Every row gives one point. Each copy is the shape, with its points in the same order, turned, moved and blurred by noise. Say if it was mirrored as well.
In the rows, zero is written as 128.

Shape:
[[ 96  94]
 [197 116]
 [148 109]
 [131 124]
 [102  89]]
Copy 1, 5 rows:
[[116  83]
 [213 124]
 [168 108]
 [149 119]
 [126  79]]
Copy 1 is: only turned
Copy 2, 5 rows:
[[104 161]
 [114  58]
 [113 108]
 [130 123]
 [ 98 157]]
Copy 2 is: only turned

Shape (7 x 3):
[[171  31 136]
 [115 159 117]
 [129 140 146]
 [129 131 115]
 [129 120  98]
 [139  71 157]
 [ 72 160 121]]
Copy 1:
[[123 188 210]
 [121 103  99]
 [130 134 106]
 [114 115 126]
 [112 109 142]
 [149 174 166]
 [155  77 101]]
Copy 1 is: mirrored
Copy 2 (7 x 3):
[[144 119  41]
 [103 152 167]
 [113 120 153]
 [111 150 139]
 [108 167 130]
 [117  99  89]
 [ 60 146 174]]
Copy 2 is: only turned
Copy 3:
[[125  40  49]
 [121 135 157]
 [145 126 129]
 [113 114 132]
 [100 101 132]
 [153  68  90]
 [136 117 192]]
Copy 3 is: only turned
Copy 4 (7 x 3):
[[197  90 188]
 [ 94 156 121]
 [125 157 121]
 [105 140 139]
 [104 125 147]
 [178 116 142]
 [ 86 136  76]]
Copy 4 is: mirrored

Shape, 10 rows:
[[ 89 163 134 141  85 118]
 [103 150 132  82 141  68]
 [109 147 147 130  85 151]
 [116 125  93 130  93 128]
 [ 55 103 140 167 112 131]
 [135  81 131 145 134 121]
 [141 181  97  21 112 149]
 [104 113 112  91 166  40]
 [111 152 127 114 158  96]
 [124 108 140 120  79 149]]
Copy 1, 10 rows:
[[143 123 142 181 155  96]
 [ 76 126 176 124 150 107]
 [162 131 137 173 129 129]
 [132 133 124 162  98  86]
 [148 177  91 157 169  98]
 [130 132  83 104 120 115]
 [114 129 231 144  57 135]
 [ 42 132 151  92 149  87]
 [115 124 166 105 147  95]
 [143 133 110 164 105 141]]
Copy 1 is: only turned
Copy 2, 10 rows:
[[ 95  92 160 158 143  87]
 [176 138 157 149 146  68]
 [ 88 101 165 147 142 129]
 [132  67 166 142 115 117]
 [104  53 138 126 193 111]
 [157  78 119 133 150 156]
 [152 160 240 125  78 117]
 [217 113 135 141 157  65]
 [155 129 134 119 137  84]
 [115  87 170 161 142 156]]
Copy 2 is: only turned
Copy 3 (10 x 6):
[[132 150  93 110  83 139]
 [162 176 131 117 145 188]
 [146 148 109 118  91  99]
 [113 159 122 159 105 123]
 [ 85 132 150  87  83 130]
 [102 129 154 129 157 109]
 [228 206 137 186 111 130]
 [131 174 157 123 176 210]
 [157 135 138 126 134 176]
 [128 166 126 126 116  80]]
Copy 3 is: mirrored
Copy 4:
[[ 77 134 167 125 125 122]
 [100  92 161 205 153 117]
 [ 99 113 155  96 131 131]
 [106 136 113 127 139 104]
 [139 161 180 129  92 104]
 [158 104 113 141  98 116]
 [ 92  80 126 139 247 139]
 [125 100 137 240 139  98]
 [115 114 149 190 141 145]
 [121  97 137  94 128 106]]
Copy 4 is: mirrored

Shape:
[[111  96 183 107 167 113  90  71 117]
 [ 96 139 142 153 112 148 130 116 126]
 [152 142 122 127 148 137 154 151 132]
 [ 97 124 164 118 150  91 114 138  99]
 [110 118 154 120  84  86  86 163 156]
 [128 111 153 119  99 130 140 111 127]
 [201 186 122 171 129 141 165 127 163]
 [ 28 125 105 115 142 105 135 130 132]
 [138 126 133 162 158 185 109 102 155]
 [173 101 143 138 164 155 127 130 163]
 [154 106 118  95 148  94  84 100 109]
 [117 105 103 176  99  98 115 133 125]
 [ 57 131 135 152 109 220 116 149 140]]
Copy 1 (13 x 9):
[[132 185 132 107 104  63 173  93 121]
 [115 103 133 138 137  80 125 142 129]
 [155 113 163 120 118 143 129 156 113]
 [114 164 153 120 135 114 167 123 162]
 [ 81 106 109  76 132 135 161 117 156]
 [102 116 127 126  93  99 158 143 115]
 [202  54 147  98 101 121 129 189 120]
 [108 130 129 178 186 121 138  83 135]
 [162 119 137  97 124  63 102 144  82]
 [162 134 133  78 104 119 135 154  73]
 [151 166 117 104  74 127 136  89 142]
 [116 115  83 130 125 120 114 153 156]
 [ 72  95 160 135 170  63  81 136  87]]
Copy 1 is: only turned
Copy 2, 13 rows:
[[141  92  81  78  85 122 186 126 154]
 [108 165 118 120 125 126 161 139 127]
 [123 116 161 136 110 142 118 123 110]
 [150 115 142 118  87  98 178 120 154]
 [127 117 128 143 137  38 143 127 144]
 [120 145  85 133  97 110 141 121 119]
 [ 95 123 151 165 134 181  89 183 121]
 [123 177 167  72 117  91 153  76 177]
 [ 98 108 112  90 162 167 149 139 117]
 [105  68 109 131 137 158 122 124 118]
 [193 102 108 100 112 114 133 137 138]
 [146 154 119 154 155 110 143 123 154]
 [ 54 174 138  77 158 114 183 104  75]]
Copy 2 is: mirrored
Copy 3, 13 rows:
[[ 86 107  82 142 112 106  55  97  75]
 [143 119  64 126 137 156 105 100 125]
 [154 137 130 130 118 144 129  72 124]
 [116 142  73 114  87 116 114 108  81]
 [102 130 109  99  65 139 116 144 160]
 [115  85  89 107 113 131 107  82 134]
 [182 131 132 169 128 145 127  48 189]
 [143 154  72  62 139 143  91 152  88]
 [135 115 113 174 147 184  81  87 128]
 [141 103 155 164 108 164  86  75 112]
 [ 87 120 142 143 129  96 106 113  96]
 [136 104  99 125 136 128 141 161 145]
 [136 131  55 110 147 249 104 113 118]]
Copy 3 is: mirrored
Copy 4 (13 x 9):
[[154 109  69 148 154 140 108  84 179]
 [143 127 128 111 137  81 140 117 128]
 [107 148 148 166  93  99 134 118 136]
 [145 142  93 153 136 116 174 106 176]
 [106 139 150 126 187 136 175 140 174]
 [153 129 137 137 139 114 119 142 153]
 [100 189 193 162 112  85  93  93  96]
 [142 118 102  71  92 124 197 111 162]
 [ 92 108 116 127 128  80  87  88 118]
 [ 79 127 135 162 117  99  83 110 161]
 [115 143  82 167 136 173 123 126 142]
 [105 180 110  98 148 107 143 154 138]
 [113  60 133  88 131  38 158 127 118]]
Copy 4 is: only turned

Shape:
[[ 75 112 128 127 126 129 108 159 119 141 140 166]
 [139 104 108 104 131 117 134 140 131 166 186 109]
 [164  80 189  78  93 113  95 154 108 119 152 130]
 [109 125 141 124 154 147 131 164 169 108 182 105]
 [163 138 108 108 186 106 158  69 153 118 122  95]
 [ 73 136 103 136  94 163 114  83 184 134  91 110]
 [131  65 105  74 184 150 192 134 109 159 130 143]
 [135 117 198 106 167 149 125 120 102 174 184 147]
 [ 92 111 135 131 149 144 161 111 141 107 153 150]
 [158 134 170 131 118 109 119 139 123 122 101 104]
 [ 74 147 115  51 171 141 181  90 133 107 179 100]
 [136  90 178  41  97 181 176 142  98 145 156 113]
 [ 98  84 122 115 113 118 171  70 178 127 123 129]
 [155  83 189 135 153 172 135 130 100 122  99 128]
 [149 151 198  95  99 162 188 163 175 169 137 128]
 [144 124 127  72 186 177 102 153 183 136  91  89]
 [168 117 165 136 157 188 151  67 115 117 144 192]]
Copy 1:
[[149 152 124 146 121 150 130  98 116  90 125 161]
 [135  93 180 125 127 116 147 153 136  82 123 139]
 [125 128 205 131 127 146  70 129 176 101  98 201]
 [138 122 133 133 105 114 174 129 197 115 116 146]
 [149 106 130  60 151  82 106 160 153 138 106  79]
 [132 126  55 119 129  77 118 141 103 161 134 178]
 [155  84 167  95  61 151 108 145 113 100 117  86]
 [158 178 190 125  95 147 140 175 136  98  70 143]
 [151 132 118  92 113 156 152 126 138 138 112 134]
 [ 89 161 146 120 152 119  72 138 167 124 118 148]
 [158  92 158  62  99  87 181  97 124 144  62 113]
 [ 98 110 211 105  42 142 115 141 123 137  92 173]
 [142  91  96  50 128 133 120 157 121 129 120 167]
 [130 158 144 132  93 172  71 164 163 145 102 119]
 [ 81 175 172  80  54 103 141 160 159 118 150 173]
 [152 118 121 144  64  50  78 142 179 124 125 113]
 [188 174 166  86 111 173 115 188 130 185 128 124]]
Copy 1 is: mirrored
Copy 2, 17 rows:
[[ 95 150 135 110 159 106  90 106 135  76 137 147]
 [105 144 121 107 142 133 143  83  86 107 147  90]
 [120 102 147 119 106 135 118  91 190 124 123  76]
 [104 140 171 101 126 116 138  66  86 132 137 160]
 [103 135 167 154 131 158 186 182  65 140 156 119]
 [134 213 152 172 115 118  70 146  79 128 153 156]
 [131  77 159  92 159 113 119 153  60  72 161  82]
 [159  87 159 142 166 135 159  84 142  72 148 128]
 [105 128 179 132 153 149 104 126  84  94 131 157]
 [121 129 136 129 109 149 127 140 162 156 160 135]
 [144 159 202 100 135 127 172 149  50  83  79 131]
 [196  93 162  86 103 132  97 102 123 100 113  70]
 [110 161 188 157 155 148  83 154  67 134 121 103]
 [135  75 178 124 118 141  95 131 146 113 191 138]
 [187  94 117 133 145 105 104  95 104 175 111 141]
 [132 133 170 126  93  41 151 140  90 146 196 126]
 [132  56 167 188 119 169 111 143  97  73 141 150]]
Copy 2 is: mirrored
Copy 3:
[[128 103  80 116 121  82 134 109  85 176 154 121]
 [ 84  92 101 104 166 153 115 127  68 144 126 107]
 [137 114  90 145 120 171 199 135  57 157  88 103]
 [129 129  82  64 118 150 112  77  93 129 112 103]
 [121  97 140 121 145 178 113 111 153  66 116 162]
 [163 114 149 123  77 122  79  97 103 112 190  96]
 [ 71  63  69 182 152 143 127  73 117 133 127 149]
 [ 66 105 102 121 135  98 194  95  71 116  87  96]
 [111 120 121 121 126 122 136  55 113 148 138 129]
 [140 138  95 135 104 159 157 161 116 126 123 108]
 [100 131 106 112 159 146 134  41  76  71 177 172]
 [ 71 128  81 192 114 187 173  77  34 126 131 102]
 [141  84 151 135 135 151 142  83 128 138 182 104]
 [115 132  87 192  97 128 168 106 128 128  65  97]
 [ 50 119  86 116  54 182 164 101  90 122 140  68]
 [141  74  67 124  67 153  86  94  89  67  94 124]
 [ 76 122 180 163  91 113 159  77 129 134  73 139]]
Copy 3 is: mirrored
Copy 4, 17 rows:
[[128 165 104 146 122 143 136 146 109 152 105 166]
 [110 125 140  81 142 137 121 160 106 169 125 124]
 [142 127 142 103  61 100  97 179 128 118  63 109]
 [107 108 106  77 137  89 139 131 114 143 128 182]
 [160 111 186  61 174 146 155 116 109  94 159 108]
 [ 85 188 148 122 137 133 143  42 146 126 139 145]
 [162 162 130  67 190 185 108 180 144 108 120 135]
 [150 170  90  95 100 122 128 190  79  96 153 107]
 [143 168 123 108 148 111 129 136 120 100 140 181]
 [147  94 124 122 104 104 118 104 134 107  95  94]
 [177 193 159  35 185  97 150 114  98 138 136 162]
 [169 197 113  50 116 107  66 164 157 132  96  95]
 [125 170 181  90 144 146  84  98 134  98 144 172]
 [145 131  95 113 125 123 124 141 149  50  90 105]
 [179 137  88  80  84 112  76 113 165 154 167 127]
 [127 114 104  36 108 164 185  99 174 103 105 127]
 [152 162 139 135 123 108 147 182 157  37 182 119]]
Copy 4 is: only turned

Shape, 15 rows:
[[249 115 165 134 114 123 131 121 138 108 146 137]
 [117 110 111  98 130 126  97 144 144 108 117 128]
 [117 129 106 135  99 118 130 112 121 132 134 119]
 [114 104 114 143 134 118 120 130 112 101 180 139]
 [127 106 137 113 116 133 120 116 122 132 113 116]
 [116 101 126 131 111 119 128 153 133 113 124 159]
 [154 121 122 160 142 116 117 110 144 155 118 141]
 [142 119 108 137 116 143 148 111 139  96 114 127]
 [113 103 141 100 127 137 145 104 194 122 125 122]
 [122 100 130 102 120 149 104 119 128 144 104 134]
 [123 152 123 135 137 127 149 117 106 121 118 133]
 [153 178 142 145 106 144 141 118 136 103 120 131]
 [108 101 133 121 123 128  84 103 122 118 100 137]
 [145 140 119 108 122 107 114 123 112 108 141 186]
 [115 116 115 156 114  75 144 143 113 109 107 122]]
Copy 1, 15 rows:
[[145  62 102 125 169 184  46 123 149 129 143 151]
 [139 138  96 125 120 109 124 159 103 165 141 114]
 [122 147 122 154 112 151 139 116 125 152 136 132]
 [126 142  83 166 156 127 140 119 131 145 108 107]
 [145 140 118 140 117 140 123 152 125 133 154 129]
 [127 127 113 142 127 108 125 126 143 162 149  95]
 [132 123 136 137 134 120 107  95 105 124 137 146]
 [121  99 101 153  90 146 115 125 116 139 135 115]
 [110 120  96 156  90  94 103 169 130 134 154 161]
 [139 147 117 128 122 126 122 155 104 125 176 122]
 [123 109 129 134 117 148 161 122 124 123 123 123]
 [ 97  82 146 135 117 169 117 143 122 138 115 132]
 [152 138 127 157 133 121 135 155  90 143 159 120]
 [119  97 104 125 167 138 149 117 118 169 154 124]
 [165 124 134 143 106 126 145 106 149 165 117 112]]
Copy 1 is: only turned
Copy 2 (15 x 12):
[[110 137 201 170  94 103 109 192  99 123  89 148]
 [105 153 105 118 101 153 137 118 138 136 119 132]
 [137 115 133 124 143 140 118 104 143 137  96 116]
 [115 169 160 113 132 130 104  93 155 106 122 121]
 [140 134 118 118 133 138 141 139 129 148 116 132]
 [123 138 144 112 108 172 114 125 137 136 132 109]
 [159 135 143 169 111 138 109 111 101 137 117 131]
 [107 143 126 142 132 130 103 135 116 136 104  91]
 [128 142  78 139 110 124  89 157 150 140 142 128]
 [153 140 105 103 112 146 143 133 112 139 110 136]
 [119 110 140 133 141 122 127 108 112 127 133  93]
 [113  97 144 140 102  97 114 128 115 150 106  86]
 [134 159 112  98 118 142 128 114 110 166 113 138]
 [ 91 113 159 103 103 143 109 103 107 114 118 140]
 [109 125 162 148 154 169 127 105 140 162 136 106]]
Copy 2 is: mirrored
Copy 3:
[[138  55  81 149 140 106  59 100  92  86 123  93]
 [ 98 112 121 119 126  91 155 120 144 108 155 148]
 [102 118 150 131 140 131 126 128 139 141 124 129]
 [ 77 157 131 140 133 104  93 128 142 105 132 131]
 [122 104 122 113 147 105 127 125 149 138 149 123]
 [120 131 131 125 108  87 118 131 124 126 138 151]
 [131 122 109 135 122 113 126  84 140 134 101 105]
 [121 101 127 151 138 126 107  99 142 134 146 158]
 [ 99 116  92 103 139 118 131  85 113 159 173 152]
 [119 101 125 101 124  91 137 117 161 141 158 119]
 [142 137 143 152 141 138 125 118 142 126 150 120]
 [140  97 110 168 121 163 115 130 124 128 149 126]
 [107 113 114 136 132  78 147 129 169 150 146 122]
 [110 120 148 167 105  89 122 122 112 106 157 102]
 [137 141 144 150 158  99 133 138 121 128 104 159]]
Copy 3 is: only turned
Copy 4:
[[112 141 175 134  93  69 150  60 179 186 104 127]
 [133 143 153 143 101 138 102 159 137 133 146 118]
 [140 129 101 136 125 129 139 141 133 133 103 118]
 [132 146 138 143 140 106 122 143 141  99 112 168]
 [129 108 125 124 101 133 120 128 124 147 138 121]
 [118 134 130 164 134 100 107 148 123 131 135 116]
 [100 151 118 105 148 116 117 111 155 155 127 115]
 [138 153 135 119 111 105 141 135 110 150 114 119]
 [163 123 161 106 134 118 130 127 118 131 171  87]
 [112 100 131 123 114 139 112 145 124 155 147 119]
 [103 145 109 133 118 127 158 123 109 119 125 126]
 [113 157 144 129 110 135 160  98 112 129  86  98]
 [113 107 133 109  97 126  82 150 127 130 123 117]
 [ 75 122 148 144 116  98 148 152 156 110 109 118]
 [133 153  72 159 111  95 115 127 133 122 127 113]]
Copy 4 is: only turned
